Each point is reached from the start by the listed moves, each made once or not at all, plus a little noise. Is the number of moves made odd or even? Then give how often each move was made.
In the rows, zero is written as 128.

Moves:
(1): [117 129 133  55]
(2): [142 149 128 121]
Start: [132 121 142 131]
Points:
[147 140 143 123] -> odd (0, 1)
[119 120 149  60] -> odd (1, 0)
[135 142 148  53] -> even (1, 1)

Moves:
(1): [122 121 155 124 126 142 139 111 108 166 106]
(2): [142 152 105 122 124 177 144 113  82 118 111]
(3): [116 112 118 140 127 160 104 119 116 141 135]
(4): [127 126 133 150 127 114 165 107 110 134 106]
(5): [110 133 133 118 134 103 118 135 128 147 153]
(6): [145 158 153 128 111 147 140 117 146 133 120]
(7): [143 144 148 119  87 122 175 106 113 141 106]
(8): [113 125 147 107 133 125 106 108 148 105 143]
Start: [138 172 135 134 140 155 123 143 140  94 120]
Points:
[125 215 232  89  93 154 164  83 141 146 109] -> odd (1, 0, 0, 0, 1, 1, 1, 1)
[102 177 163 133 150 114 131 111 143  96 139] -> odd (0, 0, 0, 1, 1, 0, 0, 1)
[155 221 154 103 126 220 125  97 136  71 101] -> odd (0, 1, 0, 0, 0, 1, 0, 1)
[154 203 167 134  80 201 159 101 131 126 101] -> odd (0, 0, 1, 0, 0, 1, 1, 0)

Moves:
(1): [128 112 131 125 120 118 117 118 137 144 134 127 124 131 124]
(2): [136 125 102 129 131 111 144 107 135 129 123 121 130 114 143]
(3): [118 129 140 123 138 128 118 132 140 119 113 111 121 135 126]
(4): [123 132 145 115 103 144 134 137 130 117 129 107 129 125 129]
(5): [139 125 125 123 143 148 108 170 125 119 129 127 126 131 123]
(6): [116 134 123 116 109 155 112 153 100 132 114 129 116 137 121]
(7): [135 118 124 123 139  91 129  88 137 128 146 143 131 117 129]
(8): [139 147 129 131 128 107 128 140 134 126 119 149 112 120 114]
(9): [130 140 124 129 143 116 133 121 128 139 133 129 129 107 114]
(10): [114 124 134 146 108 108 119 118 126 111 135 124 131 119 119]
(11): [130 142 125 140 150 119 117 128 143 148 120 161  94 119 150]
(12): [135 122 122 120 128 123 126 106 146 128 126 144 136 118 128]
(13): [122 121 125 128 113 149 149 131 122 124 120 135 112 129 120]
(14): [103 130 144 119 121  95 141 132 147 122 136 126 140 122 147]
Start: [131 126 135 134 142 108 129 119 102 134 123 154 139 154 115]
Points:
[ 98 144 117 141 147   7 130  69 123 146 133 190 116  93 142] -> odd (0, 1, 0, 0, 0, 1, 1, 0, 1, 1, 1, 0, 0, 1)
[113 130 150 134 108 134  70 174  97 137 117 159  92 147 112] -> even (1, 0, 0, 1, 1, 1, 0, 0, 0, 1, 1, 0, 0, 0)
[ 90 135 134  89 102 105 162 112 127 119  93 131 128 118 119] -> even (0, 1, 1, 1, 0, 1, 0, 0, 1, 0, 0, 1, 1, 1)

Moves:
(1): [120 133 120 129 123 132 113 110 116 146 133 103 120 132 130 117 117 124
 122 144 151 119 142 145 121]
(2): [127 123 128 128 119 138 117 124 127 118 129 116 125 139 120 131 135 125
 132 132 121 134 141 118 124]
(3): [132 126 109 109 155 127 124 111 124 127 136 109 131 118 109 104 148 123
 126 136 138 153 134 107 136]
(4): [112 130 108 131 114 110 114 140 146  99 144 128 118 121 123 109 140 131
 102 138 125 127 133 129 140]
(5): [130 133 130 128 129 147 139 128  96 128 115 123 118 123 123 135 127 123
 129 157 120 137 117 134 128]
(6): [118 140 134 127 137 141 135 120 148 139 117 139 131 116 156 136 115 121
 132 102 119 121 131 121 127]
(7): [141 126 124 120 131 127 127 129 142 124 118 119 124 119 135 121 133 136
 137 115 112 115 139 130 134]
(8): [127 147 120 146 119 144 127 129 116 133 126 127 136 113 122 130 131 149
 122 113 108 128 130 132 132]
(9): [145 127 125 137 130 127 134 122 110 120 134 123 109 127 137 134 126 128
 125 122 119 129 134 164 116]
(10): [120 130 115 143 138 125 137 142 138 141 135 152 140 128 122 115 140 135
 144 121 128 126 140 124 122]
(11): [128 123 122 120 137 134 127 128  92 105 137 149 122 123 126 138 107 143
 118 152 101 115 134 129 135]
(12): [125 112 141 141 111 137 133  92 114 124 129 132 130 134 130 122 137 142
 128 130 106 127 131 148 112]
(13): [112 113 122 156 138 144 129 145 134 128 124 123 135 117 125 130 130 130
 120 125 116 115 124 150 133]
(14): [ 99 111 137 139 121 144 143 133 136 145 134 119 131 140 142 153 123 143
 124 113 115 126 141 120 136]
(15): [131 124 141 144 140 124 146 134 127 105 112 118 142 125 127 119 116 119
 117 127 137 149 133 116 118]
(16): [135 111 131 128 142 129 145 112 143 109 135 141 132 125 117 138 110 117
 126 152 131 115 128 120 121]
(17): [109 121 111 137 127 117 120 131 132 140 128 140 141 128 127 135 127 128
 124 131 127 136 125 112 120]
(18): [139 117 133 124 129 125 123 126 122 140 137 132 116 128 129 114 134 125
 137 130 143 129 135 100 125]
(19): [121 116 128 132 129 137 132 115 130 133 124 126 119 124 118 124 115 135
 132 135 121 136 131 121 132]
(20): [120 114 117 125 132 125 126 131 119  94 124 114 115 135 133 126 122 131
 138 145 143 128 129 118 131]
(21): [157 136 110 137 132 137 139 111 127 116 121 127 131 141 125 112 124 116
 132 118 120 125 112 138 141]
(22): [123 113 130 125 114 128 136 129 115 126 123 144 129 121 125 129 127 136
 134  99 132 130 139 124 126]
(23): [135 123 122 135 132 143 145 147 105 125 117 116 140 101 109 124 116 135
 144 127 111 122 125 131 107]
(24): [103 132 135 136 121 115 135 123 101 149 120 117 119 137 118 138 132 118
 118 136 140 131 122 123 120]
Start: [106 127 122 127 123 137 137 128 110 137 132 137 142 157 128 123 131 112
 148 138 137 117 137 125 123]
Points:
[ 32  82  61 155 126 188 150  94   7 143 154  92 120 113  48 123  98 139
 110 243  99 130 185  55 109] -> even (1, 1, 1, 1, 1, 0, 0, 1, 0, 0, 1, 0, 0, 1, 0, 1, 1, 1, 1, 0, 0, 0, 1, 1)
[ 41  11  84 180 135 145 186  85  95 102 158 123 101 138  99  88 152 149
 146 144 117 110 206 110 112] -> even (0, 0, 1, 1, 0, 0, 1, 0, 1, 1, 0, 1, 1, 1, 0, 1, 0, 1, 1, 1, 0, 1, 0, 1)
[ 80 112  79 183 111 158 124  92  71 105 135  82 116 131  95  91 188 141
 107 136  70 124 173 175 118] -> odd (0, 1, 1, 1, 0, 0, 1, 1, 1, 0, 0, 1, 1, 0, 0, 0, 0, 0, 0, 0, 0, 0, 0, 1)
[ 49 112 101 130 105 144 122  96  60 163 112 141 126 143 140 141  98 118
 141 123 116  92 184 103 104] -> even (1, 1, 0, 0, 0, 1, 1, 0, 0, 0, 1, 0, 0, 0, 0, 0, 1, 0, 0, 0, 0, 1, 0, 1)
[ 66 110 108 188 114 156 167 105  64 170 118 151 152 140 124 132 135 120
 170 115  84 119 162 142  46] -> even (0, 1, 0, 0, 0, 1, 0, 0, 1, 1, 0, 1, 0, 0, 0, 0, 1, 0, 0, 0, 0, 0, 1, 1)
